Each row is a point. Each copy is the shape, with its points in the same order, stretched, turned, moved and blurred by noise. Say if it was mirrored as well.

Shape, 6 rows:
44, 4, -13
-10, -16, -37
15, -9, -8
-2, 17, -3
-11, -8, 1
-6, 4, 27
Copy 1, 6 rows:
11, 55, -25
25, -2, -59
16, 18, -19
-7, 1, -28
10, -10, -13
-3, -8, 14
Copy 1 is: only turned
Copy 2, 6 rows:
31, 29, 21
1, -35, 24
13, 3, 6
-17, 6, 13
-10, -10, -5
-17, 13, -21
Copy 2 is: mirrored
Copy 3, 6 rows:
-30, -37, 18
-28, 15, -16
-21, -16, -3
-3, 0, 14
3, 2, -9
17, -11, 12
Copy 3 is: mirrored
Copy 4:
-60, -9, -9
3, 14, -54
-20, -11, -20
-4, 8, 7
11, -9, -10
11, -18, 18
Copy 4 is: mirrored

Shape:
12, -8, 8, 7, 16, -15
7, 14, 18, 4, -16, 4
27, 1, -36, -7, -10, 38
-11, 16, -18, 2, -10, 43
10, 5, -25, 5, 4, 31
9, -15, -14, -3, -2, -18
3, -6, -6, -25, 22, -17
6, 14, -4, -18, -22, 5
4, -1, 26, -17, 4, -10
2, -15, 10, -15, -9, 2
4, 2, 4, -20, 4, -3
Copy 1 (11 x 6):
-16, 9, -12, -16, 17, -5
17, 17, -9, -16, -1, 37
11, 3, 3, 60, 9, 20
13, 29, 4, 48, -32, 27
-4, 17, -7, 45, -6, 15
-9, -19, -5, -2, 14, -12
-21, 5, 26, -9, 19, -25
24, 6, 16, 3, -4, 16
-12, 11, 17, -31, 12, 19
-9, -5, 10, -6, 1, 24
-5, 3, 21, -9, 5, 4
Copy 1 is: mirrored
Copy 2 (11 x 6):
-9, -8, -2, 2, 11, -24
20, -18, 17, -10, 3, -2
14, -26, -33, -52, -24, 8
23, -30, -21, -21, -18, 33
12, -29, -33, -27, -18, 9
-7, 13, -9, -11, -2, -22
-9, 10, -13, 1, 29, -9
25, 1, 6, -25, 6, 7
-3, -7, 22, -4, 31, -5
-10, -4, 17, -14, 10, 1
3, -4, 3, -10, 20, 1
Copy 2 is: only turned

Shape (14 x 9):
-7, 41, -32, -13, -21, -25, 6, -20, 6
18, 29, -26, 7, -3, -31, 20, -15, -17
-32, -21, 14, -14, 13, -15, -26, 0, -37
-9, 16, -8, -12, -24, -18, 15, 12, -9
-9, 21, 5, 16, -27, -4, -14, 30, -25
35, -25, -25, -2, 9, 1, 17, -18, 3
16, -23, -25, 8, 21, -14, -20, -19, 9
-1, 37, -29, -1, -20, -40, 5, 5, 6
31, -17, -11, -28, 21, 9, -33, 30, -8
11, -13, -10, -10, -17, -14, -13, -38, -19
37, -4, 13, -15, 34, 14, -28, 10, -9
33, -29, 13, -15, 27, -9, -14, 14, -11
17, -23, 29, -6, 17, 7, -16, 4, 6
-28, -12, 8, -13, 22, 25, -20, 13, -29
Copy 1 (14 x 9):
-18, 31, 16, 4, -9, 5, -49, -15, 3
-2, 8, -11, 23, -9, -2, -54, -31, -5
1, -30, 29, 4, 31, 37, -12, 53, -18
-9, 22, 5, 12, -18, 13, -15, 5, -11
3, 20, -13, 13, -16, -12, -17, 48, -13
-21, -25, -8, 30, 1, 3, -15, -48, 25
-8, -17, 8, 31, 34, 9, -34, -17, 40
0, 46, -1, 21, -7, 6, -49, -13, 5
-36, 6, -48, 6, 45, 16, -1, 24, 8
-21, -44, 10, 10, -7, 27, -54, 4, 11
-7, -17, -50, -14, 39, -6, 1, 19, 12
0, -23, -35, 9, 33, 17, -2, 7, 12
11, -27, -14, -6, 16, 2, 13, 23, 25
-16, -21, 17, -7, 38, 4, 19, 49, -21
Copy 1 is: mirrored
Copy 2 (14 x 9):
20, 12, -4, -6, 11, 47, -29, 23, -24
-2, 17, 28, -23, -15, 32, 5, 10, -18
-29, 48, 2, 30, 33, -6, -6, -11, 6
-19, 21, -13, -8, -5, 30, -22, 22, -13
-7, 44, -1, 8, -6, -7, -20, 42, 2
-16, -21, 5, 11, -19, 2, 27, -27, -13
11, -8, 0, 26, 17, -1, 36, -10, -14
8, 21, -4, -17, 7, 37, -14, 40, -28
-31, -28, 10, 53, 18, -2, 13, 13, -5
-15, 13, 12, 25, 5, -1, -12, -20, -28
-23, -27, 26, 22, 24, -21, 9, 8, 18
-40, -11, 16, 17, 19, -20, 28, -2, -9
-23, -14, -3, 6, 17, -39, 11, -1, 11
-15, 23, 1, 34, 30, -6, -8, -6, 39
Copy 2 is: only turned
Copy 3 (14 x 9):
-17, 12, -24, 14, 35, 22, 9, 2, -44
-15, -23, -3, -3, 20, 12, -17, -11, -44
-14, -18, 46, 22, -6, 35, -3, 6, 47
-24, -10, -15, 9, -3, 15, 3, 11, -10
-32, 1, 13, 7, -40, -2, 8, -4, -15
26, -25, -5, -15, 8, 17, -20, -25, 0
20, 4, 15, -4, 20, 16, -38, -18, -1
-27, 13, -23, 4, 19, 11, -21, 9, -47
-5, -1, 20, -54, -23, 34, -21, -7, 19
-5, -13, 10, 16, 22, 28, -4, -37, 18
3, -18, 41, -60, -2, 8, -5, -16, 14
-1, -28, 31, -43, -2, 12, -37, -11, 35
12, -16, 26, -29, 4, -8, -7, -9, 35
7, -16, 43, 0, -30, 30, 33, 13, 30
Copy 3 is: only turned
Copy 4 (14 x 9):
-23, -7, 6, -38, -4, -42, -8, -14, 20
-6, -10, 1, -56, 3, -18, -6, -24, 1
13, 17, -19, 31, 1, -14, -17, 37, 1
4, -16, 9, -9, -13, -19, -7, -3, 13
19, 8, 21, 0, -18, -12, 22, 10, -12
-22, 8, -11, -30, -10, 28, -10, -4, 13
-15, 34, -8, -19, 6, 15, -5, 24, 25
3, -11, 21, -35, 5, -29, -3, -2, 22
-2, 39, 37, 4, -18, 24, -29, 32, 0
-5, 20, -28, -17, -11, -12, -19, -13, 19
-10, 38, 17, 2, 6, 26, -22, 3, -13
7, 27, 8, 6, 6, 29, -25, 14, 5
-6, 27, 4, 27, 9, 28, -7, 3, 3
-9, 16, -3, 36, -16, -3, -12, 40, -20
Copy 4 is: only turned

Shape:
3, 20, -28, 24, -3, 5, 15, 13, -8, 14, 4, 3
31, 13, -14, -14, -13, 12, -5, -30, 21, 16, 14, 10
7, 2, 20, 11, -37, -15, 2, -3, 26, 25, -21, -13
18, 15, -15, -16, -15, -6, 8, 18, -14, 24, 15, -5
27, 12, 0, 20, 1, 10, -26, -14, -10, -6, -7, 13
-7, -33, 8, 26, 14, 17, 28, -15, 23, -14, -4, -2
24, 21, -10, -18, 9, -15, -22, 13, -23, -18, -1, -34
-18, -9, -15, -22, 15, 2, -12, 18, -13, -18, -7, 7
-21, 10, 6, 6, 13, 0, 22, 13, -13, 16, 6, -3
-12, -19, -2, -10, -21, 25, -11, -13, -29, 13, -36, 0
-5, 1, 16, 19, 1, -10, -6, -13, 2, -10, 3, -3
-15, 21, -3, -19, -22, 5, -26, 6, 5, 19, -17, -8
-21, 2, 8, 12, -35, 28, 1, -8, 1, -1, 2, 16
19, -7, 2, 6, 14, 22, 18, -30, 25, -18, -3, -13
-5, -12, 15, -16, -13, 34, 21, 13, 17, 16, -28, 17
3, -26, 16, 22, 9, 31, -24, 1, -1, -2, 2, -3
Copy 1:
-21, -11, 5, 20, -23, -19, -12, 3, 15, -22, -18, 16
-10, 3, -40, -15, 19, -15, -37, -13, 23, 25, 3, -9
20, 14, -4, 18, 11, -2, 8, 4, 14, 18, 20, 29
-27, 22, -1, 3, -17, -8, -23, 1, 19, -24, -2, -7
-25, -28, -2, -6, 42, -5, -10, -6, 2, 6, 2, 3
60, -23, 8, 8, -10, 23, 29, -14, -4, 26, -28, 24
-41, -5, 19, 3, -10, 29, -22, -23, 19, -12, 23, -37
-8, 14, 40, -22, -19, 1, 15, -20, -16, -3, -8, -34
-2, -7, 36, 31, -17, 4, 10, 20, 8, -30, -14, -11
10, -2, 14, -48, -3, -23, 33, 24, -18, -13, 26, -10
-1, -12, 16, 31, 18, 28, 2, 10, -6, 20, 3, 2
-31, 16, 13, -12, -2, -28, 14, 4, 10, 10, 26, -26
-11, 12, -7, 9, 2, -18, 36, 32, -19, 9, -12, 12
34, -31, -17, -1, 2, 20, 2, -32, 13, 21, -11, -2
35, 14, 11, -27, -2, -35, 46, -16, 0, -22, -19, 5
-2, -16, 16, -20, 26, 17, 36, 3, 10, 31, -14, 4
Copy 1 is: mirrored
Copy 2, 16 rows:
11, 8, -25, 6, -10, 4, -19, -5, -2, 1, 9, -4
12, 19, 13, -5, 11, -12, -32, 11, 9, 8, -12, -18
-11, -18, -19, 16, 24, 7, -7, 22, 16, -5, -23, -14
-5, -10, -5, -6, -20, 17, -23, -13, 34, 4, 0, -6
22, 20, -7, 9, 24, -18, -13, 12, 5, -9, 6, 14
9, 13, 4, 13, 25, 2, 44, 22, -45, 25, 7, -2
-16, -8, -8, -25, 11, 2, -4, -30, 20, -6, 21, 14
-18, -9, 9, -10, -19, -12, 11, 2, -5, 0, 30, 10
-17, 6, -13, -6, -26, 25, 10, 2, 2, -1, 3, 9
-18, -1, 6, 32, 16, 0, 3, 24, 17, 6, 37, -18
-1, 10, -3, -2, 8, -3, 18, 10, -5, -15, -11, 7
-34, -13, -3, 3, -7, -3, -31, 7, 19, -14, 5, -4
2, 4, 17, 24, -7, 7, -3, 21, -5, -16, -1, -17
10, 21, 10, -6, 39, 1, 21, 14, -36, 22, 11, -6
-11, -17, 10, 14, 4, 21, -2, 39, -8, 20, 17, -4
-2, 8, 8, 26, 20, -4, 19, 6, -11, 11, 8, 25
Copy 2 is: only turned
Copy 3, 16 rows:
17, -3, -12, -19, -17, 1, 18, 12, -1, -10, -21, -17
-17, -1, -24, 10, -15, 26, 12, 9, 4, 17, -25, 6
-27, -21, 0, -25, -30, 28, 9, -16, 20, -9, -4, 5
20, -12, -28, -21, -16, 23, -1, 19, 14, 1, -14, 5
-18, 0, -16, 6, 11, 22, 5, 3, -2, -8, -6, -12
-12, 1, 1, -4, -11, -32, 33, -30, -2, 19, 1, -21
1, -14, -35, 0, -12, 1, -19, 30, 8, -11, 16, -1
19, 2, 2, 8, 5, -21, -9, 7, 0, -4, 2, 7
19, -11, 7, -16, -10, -6, 11, 10, 9, 12, 3, -22
11, 3, -4, 6, 8, 19, -1, -21, 40, -18, -13, 1
-15, -13, -1, 1, -16, 4, 12, -1, -9, 3, 18, -12
-4, -12, 10, -7, -7, 15, -1, 11, 22, -16, -9, 15
-5, -2, 11, -8, -5, 18, 40, -14, 11, -15, -1, 9
-28, 9, -21, 9, -14, -19, 26, -13, 7, 25, 1, -17
-4, 21, 4, -23, 9, 4, 16, -22, 32, 6, -13, 9
-15, -20, -2, -3, 29, -3, 21, -15, 5, -7, 1, -9
Copy 3 is: mirrored
Copy 4, 16 rows:
-15, 2, 2, 3, -18, 13, 27, 3, -6, 26, 12, -22
-10, -6, 10, 3, 20, -24, 25, 8, 11, 11, 29, 16
40, -8, 21, 8, -16, -43, -19, 0, -7, 3, 6, 12
-3, -3, 19, -21, 2, -9, 19, 14, 10, 14, 16, -25
-15, 11, -6, 1, 3, 2, -1, 23, -14, 1, 27, 16
27, 26, -7, 6, -12, 6, 12, -21, 0, 9, -16, 39
16, 6, 5, -5, 11, 21, -14, 33, 29, 6, 27, -16
-8, 8, 11, -18, 19, 31, -11, 0, 2, -3, -8, -7
11, -3, -16, -6, -9, 6, 19, 7, -3, 5, -24, -16
27, 7, 36, -1, 4, 20, 11, 18, -44, -9, 12, 8
14, 19, -16, 11, 5, -7, -10, 9, 1, -14, 1, 8
1, -18, 35, 11, -3, 3, -7, 13, -12, -1, 7, -6
-9, 22, 24, 17, -2, -8, 9, 6, -35, -1, -3, 4
25, 13, -5, 13, 14, -10, 16, -4, 18, 21, 7, 42
12, -14, 28, -12, 9, -20, 2, -7, -26, 25, -35, 26
4, 30, 11, 1, -31, 18, 8, 20, -11, -17, -5, 38
Copy 4 is: only turned
